Every row gives one point. To make a cloud, some directions were put in groups of two or more. Within a group, all points are equally far from the middle, so they leave a hole (a ring in 2 directions, a hollow ball in 3). The other directions are filled evenly. Then the cloud was stretched, turned, moved and blurred a little. How many holes are there, and how many directions does each take, smallest first?

Cloud, 22 rows:
| +0.13 | -0.17 | +0.50 |
| -0.36 | -0.11 | -0.42 |
| +0.34 | +0.53 | +0.01 |
| +0.14 | -0.46 | +0.02 |
| +0.45 | +0.44 | -0.17 |
| +0.10 | +0.59 | -0.34 |
| -0.17 | -0.42 | +0.14 |
| -0.34 | +0.55 | +0.01 |
| +0.11 | -0.15 | +0.52 |
| +0.11 | +0.48 | -0.50 |
| +0.43 | +0.04 | -0.47 |
| -0.45 | -0.24 | +0.05 |
| -0.37 | +0.08 | -0.49 |
| -0.19 | +0.61 | -0.26 |
| +0.02 | +0.65 | -0.18 |
| +0.57 | -0.08 | +0.03 |
| +0.13 | +0.37 | +0.43 |
| +0.28 | +0.35 | -0.53 |
| +0.16 | -0.39 | -0.28 |
| -0.27 | +0.54 | -0.36 |
| +0.08 | -0.05 | +0.55 |
| +0.26 | -0.33 | +0.31 |
Holes: 1 (3)

Cloud:
| +0.43 | -0.26 | -0.30 |
| +0.55 | +0.18 | +0.08 |
| +0.14 | +0.03 | -0.58 |
| -0.27 | +0.46 | +0.29 |
| -0.23 | -0.44 | +0.34 |
| -0.50 | +0.04 | +0.38 |
| +0.10 | +0.53 | -0.27 |
| +0.33 | +0.49 | +0.05 |
| -0.36 | -0.12 | +0.48 |
| -0.14 | -0.17 | -0.58 |
| -0.03 | +0.52 | +0.29 |
| -0.23 | -0.45 | +0.33 |
| -0.62 | +0.06 | +0.18 |
| -0.16 | -0.41 | +0.39 |
| -0.56 | -0.08 | -0.34 |
| +0.33 | +0.01 | -0.49 |
| +0.19 | +0.12 | +0.52 |
| -0.46 | +0.32 | +0.28 |
| +0.51 | +0.12 | +0.25 |
| +0.42 | -0.18 | -0.37 |
Holes: 1 (3)

Cloud:
| +0.19 | +0.06 | -0.21 | +0.24 |
| +0.66 | +0.47 | -0.35 | -0.31 |
| +0.41 | +0.15 | +0.66 | +0.21 |
| +0.13 | -0.06 | -0.36 | -0.76 |
| -0.88 | +0.13 | +0.16 | -0.09 |
| +0.10 | +0.41 | -0.38 | -0.16 |
| +0.31 | +0.08 | +0.66 | +0.06 |
| +0.23 | +0.32 | +0.37 | -0.05 |
| +0.27 | -0.32 | -0.18 | -0.19 |
| +0.30 | -0.16 | +0.12 | -0.55 |
| -0.33 | +0.52 | -0.01 | +0.61 |
| +0.41 | +0.22 | -0.60 | -0.02 |
| +0.06 | +0.18 | -0.18 | +0.23 |
| +0.21 | -0.60 | -0.11 | -0.58 |
| -0.02 | +0.46 | +0.01 | +0.43 |
| +0.59 | +0.24 | -0.19 | -0.05 |
| -0.13 | -0.09 | -0.22 | +0.45 |
| -0.28 | +0.45 | -0.08 | +0.08 |
| +0.74 | -0.15 | +0.09 | -0.03 |
| +0.03 | -0.21 | -0.55 | +0.05 |
| +0.60 | +0.30 | +0.35 | -0.05 |
| -0.10 | -0.12 | +0.25 | +0.26 |
| -0.28 | +0.09 | +0.48 | -0.53 |
| +0.09 | +0.41 | +0.65 | -0.32 |
| -0.42 | +0.11 | -0.25 | -0.14 |
| -0.43 | +0.40 | +0.13 | -0.41 |
| +0.48 | +0.31 | -0.27 | -0.56 |
Holes: 0

Cloud (53 x 6):
| -0.05 | -0.49 | +0.30 | -0.46 | -0.24 | +0.10 |
| +0.25 | -0.05 | -0.02 | +0.08 | -0.27 | -0.71 |
| +0.19 | -0.36 | +0.76 | +0.21 | +0.20 | -0.09 |
| -0.18 | -0.14 | -0.70 | -0.16 | -0.12 | +0.03 |
| -0.35 | +0.21 | -0.15 | +0.57 | +0.00 | -0.32 |
| -0.13 | +0.54 | -0.33 | +0.30 | +0.47 | -0.36 |
| -0.03 | +0.22 | +0.52 | +0.16 | -0.25 | -0.75 |
| -0.48 | +0.33 | +0.51 | +0.02 | +0.13 | +0.11 |
| -0.27 | +0.39 | -0.35 | -0.11 | +0.36 | -0.57 |
| -0.17 | +0.46 | +0.67 | +0.28 | +0.21 | +0.10 |
| +0.58 | +0.39 | +0.02 | -0.45 | -0.04 | +0.21 |
| -0.10 | +0.47 | -0.30 | -0.18 | -0.47 | +0.09 |
| -0.18 | +0.26 | +0.53 | +0.57 | -0.32 | -0.29 |
| +0.12 | +0.26 | -0.29 | +0.41 | +0.56 | +0.00 |
| +0.31 | +0.37 | +0.18 | -0.31 | -0.14 | -0.68 |
| +0.16 | +0.09 | +0.48 | -0.44 | -0.48 | -0.19 |
| +0.15 | -0.51 | +0.47 | +0.31 | -0.23 | -0.25 |
| +0.69 | +0.43 | +0.14 | +0.15 | +0.17 | -0.10 |
| +0.59 | +0.52 | -0.19 | -0.34 | -0.11 | -0.09 |
| +0.05 | -0.03 | -0.81 | -0.24 | +0.25 | +0.05 |
| -0.60 | -0.12 | +0.09 | +0.11 | -0.08 | -0.13 |
| -0.27 | -0.16 | -0.37 | +0.38 | +0.20 | +0.08 |
| -0.17 | +0.04 | +0.62 | +0.05 | -0.27 | -0.65 |
| +0.10 | -0.09 | -0.51 | +0.25 | -0.45 | +0.32 |
| +0.63 | +0.19 | -0.41 | +0.31 | -0.02 | -0.09 |
| -0.10 | +0.53 | -0.15 | +0.05 | +0.67 | -0.28 |
| +0.40 | +0.53 | -0.05 | -0.37 | -0.34 | -0.16 |
| -0.34 | +0.50 | +0.68 | +0.32 | +0.07 | -0.27 |
| -0.19 | +0.53 | +0.76 | +0.29 | +0.19 | -0.23 |
| +0.10 | +0.36 | +0.88 | +0.24 | -0.16 | -0.35 |
| -0.33 | +0.17 | +0.82 | +0.38 | -0.12 | -0.33 |
| -0.42 | +0.16 | +0.56 | +0.21 | +0.07 | +0.25 |
| -0.30 | -0.46 | +0.11 | -0.07 | +0.24 | +0.10 |
| +0.05 | -0.21 | -0.19 | +0.37 | -0.28 | +0.54 |
| -0.38 | +0.17 | -0.24 | +0.37 | -0.29 | +0.12 |
| +0.09 | -0.06 | +0.41 | +0.37 | -0.31 | +0.54 |
| -0.20 | +0.25 | +0.56 | +0.48 | -0.29 | +0.18 |
| +0.03 | -0.15 | -0.18 | +0.64 | -0.08 | +0.21 |
| -0.21 | -0.10 | +0.24 | +0.25 | -0.13 | -0.73 |
| +0.02 | -0.06 | +0.89 | -0.21 | +0.22 | -0.25 |
| +0.22 | +0.34 | -0.65 | -0.48 | -0.02 | -0.25 |
| +0.23 | +0.32 | -0.03 | -0.01 | +0.31 | +0.56 |
| +0.10 | +0.39 | -0.06 | -0.59 | -0.15 | -0.44 |
| -0.23 | +0.26 | +0.32 | -0.60 | +0.02 | -0.02 |
| -0.07 | +0.05 | +0.76 | +0.01 | +0.51 | -0.14 |
| +0.18 | +0.30 | +0.84 | +0.32 | +0.17 | +0.02 |
| +0.22 | -0.14 | +0.64 | -0.18 | -0.57 | -0.08 |
| -0.05 | -0.55 | +0.34 | -0.18 | -0.29 | -0.24 |
| +0.25 | -0.58 | +0.06 | -0.01 | -0.13 | -0.34 |
| +0.76 | -0.14 | +0.19 | +0.13 | +0.15 | +0.03 |
| +0.14 | +0.15 | +0.02 | -0.18 | -0.20 | -0.79 |
| -0.29 | +0.30 | -0.48 | +0.01 | +0.35 | -0.48 |
| -0.16 | -0.07 | -0.38 | -0.37 | -0.34 | -0.31 |
Holes: 2 (3, 3)

Cloud:
| +0.23 | +0.39 | +0.30 | +0.23 | -0.02 | +0.37 |
| +0.01 | +0.43 | -0.09 | -0.84 | -0.34 | -0.07 |
| -0.05 | +0.10 | +0.32 | +0.31 | -0.30 | +0.02 |
| -0.47 | -0.11 | +0.18 | -0.09 | -0.12 | -0.31 |
| +0.39 | -0.19 | -0.15 | -0.79 | -0.08 | +0.25 |
| -0.17 | +0.15 | -0.21 | -0.22 | -0.87 | +0.35 |
| +0.12 | -0.49 | +0.37 | +0.08 | +0.00 | -0.03 |
| -0.23 | -0.41 | -0.09 | -0.47 | +0.02 | -0.56 |
| -0.63 | +0.37 | -0.08 | -0.19 | -0.56 | +0.17 |
| +0.12 | +0.31 | +0.25 | -0.80 | -0.10 | -0.40 |
| +0.29 | +0.30 | +0.33 | -0.29 | -0.69 | -0.46 |
| -0.13 | -0.11 | +0.29 | -0.88 | -0.17 | +0.66 |
| -0.17 | -0.11 | +0.09 | +0.37 | -0.67 | +0.42 |
| +0.55 | +0.51 | -0.39 | +0.15 | -0.33 | +0.23 |
| -0.13 | -0.13 | -0.15 | -0.03 | -0.63 | +0.41 |
| -0.03 | -0.36 | +0.31 | -0.02 | +0.39 | -0.30 |
| +0.24 | +0.51 | +0.35 | -0.12 | -0.65 | +0.57 |
| +0.26 | +0.65 | +0.50 | +0.00 | -0.26 | +0.41 |
| -0.41 | +0.46 | +0.14 | -0.07 | +0.14 | +0.11 |
| -0.12 | -0.28 | -0.22 | +0.17 | -0.46 | +0.39 |
| +0.00 | +0.00 | +0.12 | +0.46 | -0.02 | -0.09 |
| +0.30 | -0.19 | +0.15 | -0.42 | -0.38 | +0.39 |
| +0.15 | -0.42 | +0.06 | -0.30 | -0.09 | +0.50 |
| +0.17 | +0.08 | +0.00 | -0.12 | -0.24 | +0.62 |
| +0.33 | -0.39 | -0.13 | -0.68 | -0.39 | +0.11 |
| +0.58 | -0.10 | -0.27 | -0.50 | -0.27 | +0.11 |
| -0.21 | +0.34 | +0.30 | -0.89 | -0.38 | -0.04 |
| +0.50 | +0.46 | +0.47 | -0.20 | +0.06 | +0.32 |
| -0.19 | +0.08 | -0.39 | -0.16 | +0.02 | -0.49 |
| -0.14 | +0.18 | +0.30 | -0.26 | -0.39 | -0.44 |
| -0.13 | -0.01 | +0.20 | -0.75 | +0.11 | +0.71 |
| +0.17 | +0.36 | +0.25 | +0.19 | +0.29 | +0.04 |
| -0.31 | -0.30 | -0.49 | +0.10 | -0.18 | +0.28 |
| -0.01 | -0.04 | -0.19 | -0.59 | +0.38 | -0.13 |
| -0.68 | +0.13 | -0.24 | -0.09 | -0.80 | +0.17 |
| +0.40 | -0.26 | +0.07 | -0.32 | +0.14 | +0.52 |
| +0.30 | +0.51 | +0.56 | -0.28 | +0.62 | +0.26 |
| -0.30 | -0.29 | -0.43 | +0.14 | -0.07 | +0.42 |
| -0.29 | +0.26 | -0.21 | -0.04 | -0.01 | -0.33 |
| -0.22 | +0.21 | +0.00 | -0.49 | -0.74 | +0.50 |
| -0.32 | -0.45 | -0.31 | +0.14 | -0.18 | +0.44 |
| -0.26 | +0.07 | -0.33 | +0.06 | -0.14 | +0.59 |
| -0.11 | +0.24 | +0.10 | -0.09 | +0.35 | -0.18 |
| -0.52 | +0.07 | -0.34 | -0.18 | -0.89 | +0.03 |
| +0.25 | +0.18 | +0.52 | -0.73 | +0.64 | -0.05 |
| +0.45 | -0.16 | +0.58 | -0.40 | +0.16 | +0.03 |
| -0.07 | +0.11 | -0.17 | -0.60 | +0.18 | +0.16 |
| -0.02 | +0.44 | -0.42 | -0.21 | +0.36 | -0.12 |
| +0.19 | +0.54 | -0.32 | -0.60 | +0.39 | +0.07 |
| +0.45 | +0.32 | +0.39 | -0.09 | +0.08 | +0.34 |
| +0.12 | +0.08 | -0.16 | -0.41 | +0.67 | -0.29 |
| +0.14 | -0.31 | +0.46 | +0.06 | +0.36 | +0.11 |
| -0.25 | -0.01 | -0.29 | -0.16 | +0.63 | +0.15 |
Holes: 1 (2)
